Rows are points. Each copy is the shape, with its points in the same order, turned, moved and blurred by noise. Is it also mirrored, or only turned?

Shape (7 x 3):
[[-10  32 -10]
 [-27  54  10]
 [-45  16   1]
 [ 34 -16  -8]
 [ 41 -27 -53]
 [  5 -40 -21]
 [-12  24   1]]
Copy 1:
[[ 42   8 -23]
 [ 66 -23 -22]
 [ 16 -29 -25]
 [  4  47  10]
 [-19  70 -22]
 [-37  18 -10]
 [ 40  -7 -18]]
Copy 1 is: mirrored
Copy 2:
[[ 15  33 -17]
 [ 45  38 -31]
 [ 18  17 -51]
 [-13 -13  25]
 [-61   6  30]
 [-40 -18 -11]
 [ 19  20 -21]]
Copy 2 is: mirrored

Shape, 9 rows:
[[ 34 -24   4 -18  17  36]
 [ -8  -7  12  56 -19 -26]
 [ 53  -9  19   8  17  38]
 [ 27  -1 -54  22  17 -57]
 [ 55 -17 -34   6 -14  10]
 [  9  20 -60  49 -33 -13]
 [  0  41  -6   0 -63 -55]
 [-15  27   7  35  -9  16]
 [ -4 -13 -50 -36 -17  18]]
Copy 1:
[[ 41 -14 -16 -29  26 -28]
 [-23  36  20   9 -41 -45]
 [ 50  13 -20  -6  19 -32]
 [-28 -30 -26  48 -39  -5]
 [ 24 -14 -49  -9 -24 -31]
 [-48  22 -51   2 -45 -28]
 [-27  26   8 -22 -74  36]
 [-28  47   1 -18   6 -22]
 [-20 -40 -30 -52  -5  -8]]
Copy 1 is: mirrored
Copy 2:
[[  5 -13  -1  -9 -21  52]
 [-39 -28  34  46   1 -25]
 [ 17 -13  23  14  -9  60]
 [ 22  -8 -25  36  36 -37]
 [ 42 -10  -3  14 -23   9]
 [  6  14  -1  69 -23 -44]
 [-11  31  48   5   1 -68]
 [-36  19  29  46 -13  10]
 [ -1  21 -35 -14 -38  -4]]
Copy 2 is: only turned
Copy 3, 9 rows:
[[ 16 -29   3 -13  -8  32]
 [-32   7  33  48  28 -24]
 [ 37 -24  29  -1   5  27]
 [ -5 -30 -22   6  41 -70]
 [ 30 -40 -13  26  -6 -15]
 [  5  -1 -32  69  37 -39]
 [-12  55 -10  39 -16 -65]
 [ -5  31   7  36  35  13]
 [-10 -12 -63   9 -15   8]]
Copy 3 is: only turned
Copy 4:
[[ 39 -16 -30   4  30  33]
 [-44 -10  10  43   0   5]
 [ 42  -7  -3  34  43  30]
 [-13 -22  -8  14  -6 -62]
 [ 43 -23 -25  33 -13  -1]
 [-21  23 -21  47 -38 -29]
 [-14  18  47  10 -64  -5]
 [-20  42  -3  24   9  17]
 [ 13  -5 -43 -31 -32   7]]
Copy 4 is: only turned

Shape:
[[  8 -13  47  12 -39  31   3  11]
 [  6  -5  11   2  19 -13  19  20]
 [ -1   5   1  33 -15  24 -16  36]
 [ 42 -31 -27  11  -3 -31 -62   5]
 [-34 -33 -23 -24  14   0 -13 -27]
 [-24 -18   2   3  14 -46  42  -5]
 [  3  23 -49 -68   0  13  -8 -20]
 [-32   8 -13 -79   6 -26 -43   1]
 [-19  44  -4 -38  77  43  28 -25]
 [  2 -26  25  28  11  22  34   8]
 [ 35  25  -2  32  52 -12  25 -40]
 [  7  21  17  49 -26 -76   6 -11]]
Copy 1 (12 x 8):
[[ 44 -41   7 -43  10  26  15 -11]
 [  7   8  12 -11   8 -15  13   6]
 [ 27 -17   0  -5  12  36  -9  28]
 [ 36  22 -25 -16 -19 -13 -75   4]
 [-42 -22 -25 -13  -6 -14 -26 -28]
 [-26  20  -1 -13 -22 -23  36  -5]
 [-53  16  10 -32  44  17 -54 -39]
 [-62  -9  42 -39   0 -17 -64  -9]
 [-47 -12  35  45  73 -10   3 -48]
 [ 25 -17 -17  -8  19  -4  41  -6]
 [ 25  37   5  43  14  -8  15 -51]
 [ 30  46  25  -5 -68  19  14 -10]]
Copy 1 is: only turned
Copy 2, 12 rows:
[[  6   9  40  41   7 -24  37  30]
 [ 10   9   5  13  35 -22 -12  -9]
 [ -1  19  18  38  21  22  -3  11]
 [-20 -57  13  26  -3   5 -64  12]
 [-19 -34 -16 -32   6   8  12 -15]
 [  5  -4  -9  -4  17 -42  12 -58]
 [ 38 -15  -4 -64  -9  28 -16  16]
 [-14 -11  32 -86  -9  18 -21  -7]
 [ 34  52 -57 -60  38  -8   6  28]
 [  9   4 -10  31  48 -25  28   1]
 [ 22  14 -61  12   7 -45 -35   3]
 [ -5  15  13  41 -39 -45 -34 -51]]
Copy 2 is: mirrored
Copy 3:
[[-20 -12  56 -11  -2  61 -19  24]
 [ 12 -29  40  -3   9   6  26  24]
 [ -7 -17  25  42  -2  42 -16  28]
 [ 30 -66 -15  23 -58  35  -3  27]
 [-43 -47  10  -9 -26 -16   4  -4]
 [-14 -25  44   1  -8 -12  66   5]
 [-16   1 -36 -33 -14 -44 -19  28]
 [-14 -30  18 -22 -44 -67 -32  44]
 [ -2  -2  11 -20  74 -50 -21 -29]
 [-19 -32  48  -3  30  41  18   1]
 [ 44  -8  18   0  18  12  26 -47]
 [ 29  11  61  25 -69  27  49   2]]
Copy 3 is: only turned
Copy 4:
[[  0   9  34  31 -11  63  -2 -16]
 [ 21   9  17   1  11   0   8  19]
 [ 22   2  -8   8   0  42 -33  10]
 [ 49 -37  26 -21  45  -4 -44 -38]
 [-38 -19  11 -36  39  -6  13  -1]
 [ -8  -8  32  19  16 -38  24  41]
 [  3 -11 -34 -58   5 -11  52 -39]
 [-22   6   3 -71 -11 -36  -6 -34]
 [-17  76 -37 -27  34  -2  62  14]
 [ 10  11  23  28  26  43  14  33]
 [ 37  26  -8  38  71 -24  23  -6]
 [ 19 -14  17  77  10 -49 -35  -3]]
Copy 4 is: only turned

Shape (16 x 11):
[[-45 -37  14   7  55  -9  44  32 -30  47 -41]
 [ 37  11  21   0  19  -9  15 -47 -38 -26  53]
 [-52  53 -54   0 -10  11 -22 -11  38  -2  -4]
 [-32   4  35 -41 -17  34 -15 -38  16  23  45]
 [ -9 -11 -55 -12 -36   0  36 -18 -37  31   9]
 [-56 -11   8  20  32 -25 -18 -34  -1   6 -27]
 [ 37  11  28  11  29   1  34  23  26  12   9]
 [ 17 -10   2 -35  27 -17 -24 -45 -35 -45 -14]
 [-43  47   7   8  -4  33  29  12 -27  43  21]
 [-17 -36 -49 -50   6  23  26  29 -23 -12 -27]
 [ 33  46 -29  35 -28 -24 -26 -46 -18 -33  28]
 [ 23 -36 -10 -10  35 -10 -17   5 -38  -4  13]
 [  2   1 -45 -17  -5  23 -17  -3  -2  27 -12]
 [ -8  31 -29  17  55 -32  -7  34  34 -14  11]
 [ 24  53   2 -44  52 -41  36  34  -3   1   7]
 [  5 -11  14 -44 -24 -28  18  39 -14  -6 -16]]
Copy 1:
[[-23 -20 -15 -19  46 -51  20 -22  28  92 -64]
 [  2  17  34  12  22 -35 -13 -27 -12  15  75]
 [ 22  -4 -74  81   1 -15 -36   0  34  19   0]
 [-14 -35  14  27 -12  26 -42 -57  41  33  34]
 [-15 -36 -45   6 -26 -52  25 -28   8  30  33]
 [ 21 -30   1  41  40 -53 -35 -14  22  38 -35]
 [ -4  20   5  -4  42  22  24  18  16  47  13]
 [ 36  10   5 -14  30 -44 -32 -51  -4 -19   8]
 [-62   7 -21  53 -12 -11  -8 -28  23  62   3]
 [ -5 -16 -77 -36  18 -34   9 -37  35  11  -9]
 [ 28  18 -12  57  -2 -30 -22  12 -41 -13  53]
 [ 12  -3 -13 -37  33 -24 -17 -29 -31  35  12]
 [ 17 -18 -59  20  -6  -3   8 -31  -5  19  -2]
 [ 35  32 -50  24  48 -12 -24  35  16  63   0]
 [ 16  82 -11 -19  10 -19   0  -1  49  52   9]
 [ -8  10 -15 -44 -22 -12 -10   8  27   8 -22]]
Copy 1 is: only turned
Copy 2:
[[-69 -42 -21   1  29 -19  36  30 -49 -23 -17]
 [ 35  19  74 -18  -8 -28   2 -35 -36 -27   5]
 [ 44  -7 -62  20  -8  -7 -65   2  -4   5   7]
 [  4  -6  24 -12 -29  45 -39 -38 -22  28 -13]
 [  8 -16  -4  30 -47  -2  23  10 -35 -10  57]
 [-19 -34 -32 -38  -2 -48 -34 -13 -34  -4 -16]
 [ -4  18  33  18  26 -18  21   4  20  -2 -34]
 [ 50   8   0 -55 -25 -31  21 -30 -48 -24 -24]
 [-22   5   7  59   2  17 -38  16 -49  -7  -5]
 [ 10  -4 -54 -10 -15  33  54  18 -27 -38  12]
 [ 65  44  21  -1 -39 -71 -37 -12 -12 -11  24]
 [  8  23  10 -49   6 -21  39  10 -41  -9  11]
 [ 20  19 -39  10 -15  -1  12  -1 -26  21  19]
 [ 35   4 -17 -12  55 -39 -22  43  11 -11 -10]
 [ 55 -13  32  20  38 -17  26  53 -23 -18 -47]
 [  9   1   2 -10 -48   7  37  49  -8 -17 -38]]
Copy 2 is: mirrored
Copy 3:
[[-86 -47  33  -4   3  30  57 -12  15  36  18]
 [ 47   4  26   8  18 -56  12  14  -8  56  10]
 [ 11  11 -58   8 -34  32  -8  -3  -7 -41  31]
 [ 19 -10  34 -42 -18 -28 -33 -26  35 -15  40]
 [-46 -26 -36 -23  -1 -32 -28  18 -25  25 -10]
 [-20 -29  23  49  -8  16  25 -29  -9 -14  35]
 [ 21  14   6  -3  25   2  42   4  55  37 -14]
 [ 41 -74  15  23  -3 -27  23  29 -17  17  30]
 [-15  24  10 -40 -10  35  -1 -30 -19  21  14]
 [-41 -63 -30 -36   5  -4  32  54   6  -5  22]
 [ 69  10 -24  50   3 -22 -25  22 -49  14 -16]
 [  3 -38  31  20  29  -6   3  50   6  39  12]
 [ -5 -37 -34 -11  20  21 -17   9  15  -3  12]
 [  9  17 -23  44 -19  36  49  43  32   7  25]
 [ 28 -20 -11  -9 -28  23  55  23  41  76  28]
 [ -4 -55  11 -24 -36   5  34  32  24  21 -32]]
Copy 3 is: mirrored
